Each point is reached from the start by the listed moves, each made 0, 1 or 2 times, or once backwards (-1), plus a little noise. Is the number of moves made odd or even? Then give how often each move was made.

Moves:
(1): [-25 -31 -12]
(2): [-21  18  -3]
(3): [ 27  23 -39]
Start: [8 2 2]
Points:
[-42 -60 -21] => even (2, 0, 0)
[13 51 11] => even (-1, 1, 0)
[-33  39  -5] => even (0, 2, 0)
[-15  28  48] => odd (-1, 1, -1)
[ 36  25 -35] => odd (0, 0, 1)

Moves:
(1): [-20  11  15  -9 -11 -12   6]
(2): [-15 -12   7   3   7  13  14]
(3): [ -1 -14  -8  12  10  15 -11]
(4): [ 20  22 -24 -12  -4   2 -14]
Start: [  0   8 -15  12   0   2  -1]
Points:
[-40 -17  16  27   4   2   6] => odd (1, 0, 1, -1)
[  3  21 -57   5  10  37 -31] => even (1, 1, 2, 2)
[ 40  32 -46  -3  -4   1  -9] => odd (-1, 0, -1, 1)
[-60   8  39   7 -17 -25  23] => odd (2, 0, 0, -1)
[-54   0  39   8 -10 -15  44] => even (1, 1, -1, -1)

Moves:
(1): [-4 -4 -5 -2  3 -3 11  1  3]
(2): [ -7 -13   5   7  -1  -2   6   8  -3]
(3): [ 1  7  5  9 -2  6  5 -7 -3]
(4): [ 9 -3  5 -8 -1  0  3  7 -5]
(5): [  6  -7 -17  -1 -20  11  10  -9  19]
(6): [ -8  16 -10   0 -13  11   7  -2   0]
(7): [ -9  -6  -1  -3   5  -1  -3 -14  -6]
(8): [ -4  -1  -2   1  -7  -6  -3   8 -11]
Start: [-4 -1 -3 -3 -8  7  1  0  4]
Points:
[-28  26  -9  20 -18  30  10 -38  -4] => odd (0, 0, 2, -1, 0, 1, 1, 0)
[  3 -26  -9  14 -19   7  10   9  32] => odd (0, 1, 0, -1, 1, -1, -1, 0)
[-11  19 -20   8 -21  -2  17  11  -2] => even (2, -1, 1, -1, 0, 0, -1, 2)
[ 29 -11 -27 -10 -60  28  43  13  28] => even (1, 0, 1, 2, 2, 0, -1, 1)
[ 10 -40   7  17 -20  10  55  20  17] => even (2, 2, 2, 1, 1, -1, -1, 0)
[  3  -6 -19   2 -31   0 -21  -8   6] => odd (-1, -1, 0, -1, 1, -1, 0, 2)

Moves:
(1): [ 3  4  3  7 20  4  1 -1  7  2 -5]
(2): [ 4 11  1 -6  0 14  8 18 -3 15  0]
(3): [ -8  -8 -12   6  -8   7  -6  15 -31  21 -11]
(4): [ 7 15 -8 14  0 -2 -5  6 -3 10 -3]
(5): [ -1   0  16   0  -2   8   3 -22  -3  -9  -6]
(6): [  8  -3 -11 -13  -3 -17   0   2   5  13  -5]
(7): [  3   7  -6 -17  -7  -1  -6   4  15 -12  -2]
(8): [ -3  11  28 -10   3 -16   5   0   2 -12  11]
(9): [-10  -6  -6 -10  -2   0   9   0   6   3  -9]
(10): [ -2  -4   1  12   2  -1   3   9   1 -14  -9]
(11): [  5  -1 -11 -25   9   8   5   1 -11 -12  27]
Start: [10 -2 -3  9 -1  6 -9  6 -7  7  2]
Points:
[ -2  35  -8   0  -5   2  -6  30   4  -6 -45] => odd (1, 0, 1, 2, 1, 0, 2, 1, 2, 1, 0)
[ 30   5 -45  43  47  25   4   1 -16  36 -25] => odd (2, 0, 0, 2, 1, 1, -1, -1, 1, 1, 1)
[  3   0  17 -60  11 -24  34  -5 -59   3  19] => even (0, 0, 1, 1, 2, 2, -1, 2, 2, 1, 2)

Moves:
(1): [-3  1 -9  1  2  2  2  4  5  7 -4  1 -1 -1  2]
(2): [ 9 -2 -3 -4 -2  4 -2 -5 -2 -3 13 10 -2 -5  8]
(3): [-1 -7  1 -3  1 -1  0  0 -1 -2  5 -7 -7 -2 -1]
(4): [ -1   3   0  -4  10  -1  -7   6   9  -9 -12  -8  15   6  -1]
(5): [10 -2 -4  2 -8 -4 -4  0 -1  8 -7  1 -5 -3 13]
(6): [-1 -2 -6  7  5  4  0  3 -6 -4 -2  6  2  5 -2]
(7): [-7  0 -2 -3  8 -8  7 -1  1 -2  0  3 -2  3  5]
(8): [-1  4 -5  0 -1 -5 -7 -9 -3  9  4 -3 -7 -2 -2]
(9): [ 4  0 -2 -4  1  0  1 -5 -1 -5 -3 -2  4  4 -4]
(10): [  9   2   1   0   1  -3  -5  -2   0  14   4  12 -10   1   2]
(11): [ 2  1 -4  1 -5  1  2  2  0 -2  5  1 -7  6  1]
(12): [-1 -1  6 -4 -7  4 -2 -6 -3  6  6  3 -5  6  4]
(13): [ -1  -2   5  -3  -2   0  -6   3   3 -14  -3   4   5   2  -9]
(14): [  4   6   6   3   5   8   1  -8  -1   8  -5   2 -15  -4  13]
Start: [  0  10  10   1  -2  -7 -10  -3  -8   9   8 -13   0  -2  10]
Points:
[ -5  -4   3 -30 -10 -27 -38 -26 -10 -10  17 -27  17   8  10] => even (0, 1, 1, 1, 1, 0, 1, 2, 1, -1, -1, 2, 1, -1)
[-29 -18 -30  17  12 -26  20  43  -7 -23  -6 -27   2  20  12] => even (1, -1, 2, 0, 1, 2, 2, -1, -1, -1, 2, -1, 0, -1)
[  2  21   7 -11  21 -33 -29 -31  -8  60   5 -21 -25  11  13] => even (0, -1, 1, 1, 0, 0, 1, 2, 1, 2, -1, 1, -1, 0)

Moves:
(1): [-1 -1 -4 -4  4 -2  2  0  7 -9  6  0  1  1  6 -6  1  0  1]
(2): [  2   4  -3  -1   3   1   2   1   0   2 -12   2  -1  -9   4   2   3   3
  -3]
(3): [ -6   3   7   0  21   3  -9 -10   0   5   4   8   6   1   7  -2 -10   0
  -5]
(4): [  7  -1  -3   5  -1   2   4   2   4  -1   2 -11   8   0   2   2  -6  -5
   3]
(5): [-5 -3 -2  4  4 -3 -3 -1  1  2  2 -6 -5 -5  5 -5 -8 -6  2]
(6): [  2  -1   5 -12  -4  -3  -6   2   7   0   2   3  -9   4  -4   3  -6   7
   1]
(7): [-8  0 -2  7 -8  0 -3  0  7 -4  6 10  0  4 -4 -5  4  0 14]
(8): [  2  -4   3  -5   4  -4   0  -7   4   3  -7  -5 -13  -4   1  -5   7  11
   3]
(9): [-9 -5  1  2  0  0 -4 -2  7 -6  3 -4  6 -2  2  4 -2 -2  0]
(10): [ 1  4 -2 -6  0 -1  2 -3 -2  4  3 -6  4 -4  2  3  1  2  5]
(11): [ 3 -5 -1 -2  3 -3 -6  1 -3 -5  3  4 -1  1 -1 -7 -1  4  0]
(12): [-1  6 -8  2  2  0 -8  0 -2  0 -2 -3 -2  0  2  0 -8 -4 -4]
(13): [ 1  1  7 10 -8 -9 -2  4 -7 -3 12 -3  3 -4 -3 -1 -1 -3 -2]
(14): [-8  2 -2  3 -3 -2 -2 11  1  7 -6 -1  3  7  0 12 -5  6 -7]
(15): [ -5   3   1   1   1   3  -2  -2   3   1  -4  -2   4   3   2 -10  -1  -5
   1]
(16): [-1  1  2  3 -6 -3  6  1 -1 -3 -4 -2  4  2 -1  6 -1  2  2]
(17): [ 6 -6 -2  0 -2 -8  5 -5  5  4 -6  2 -2 -1 10 -3 -1  7 -6]
(18): [-7  2 -7 -1  9 -7  2  3  0  2  4 -5  3 -6 -3  0  0 -8  0]
Start: [-1 -1  3  0 -1 -2  0 -2  3  1  2 -2 -3  0 -2  2 -3  4  5]
Points:
[-34   4  37 -18  43 -19 -15  -8  31   8 -36  12  -6   4  24   1  -6  49
 -35] => odd (2, 2, 2, -1, -1, 1, -1, 2, 1, -1, 0, -1, 1, 2, 2, 1, 0, 0)
[  1  -6   0  -4 -44 -12   9   3  22  16 -60   4 -34  17   1 -10  -1  42
  19] => odd (-1, 1, -1, 0, 1, 1, 1, 1, -1, 0, 1, 0, -1, 1, 2, 2, 1, -1)
[-12 -14  -5  14  20 -28   5  -1  42 -22  -9   6   2  -6  13 -16   4  33
  32] => odd (2, 2, 1, 2, 0, 0, 2, 2, 0, -1, 2, -1, 0, 1, 0, 2, 0, 1)
[ 33   8  -5  24 -20  -7 -21  28 -36  -9   4 -22 -14   3 -17  -6  -5   8
 -18] => even (0, 0, -1, 1, -1, -1, -1, 1, -1, -1, 2, 2, 2, 1, 0, -1, -1, -1)
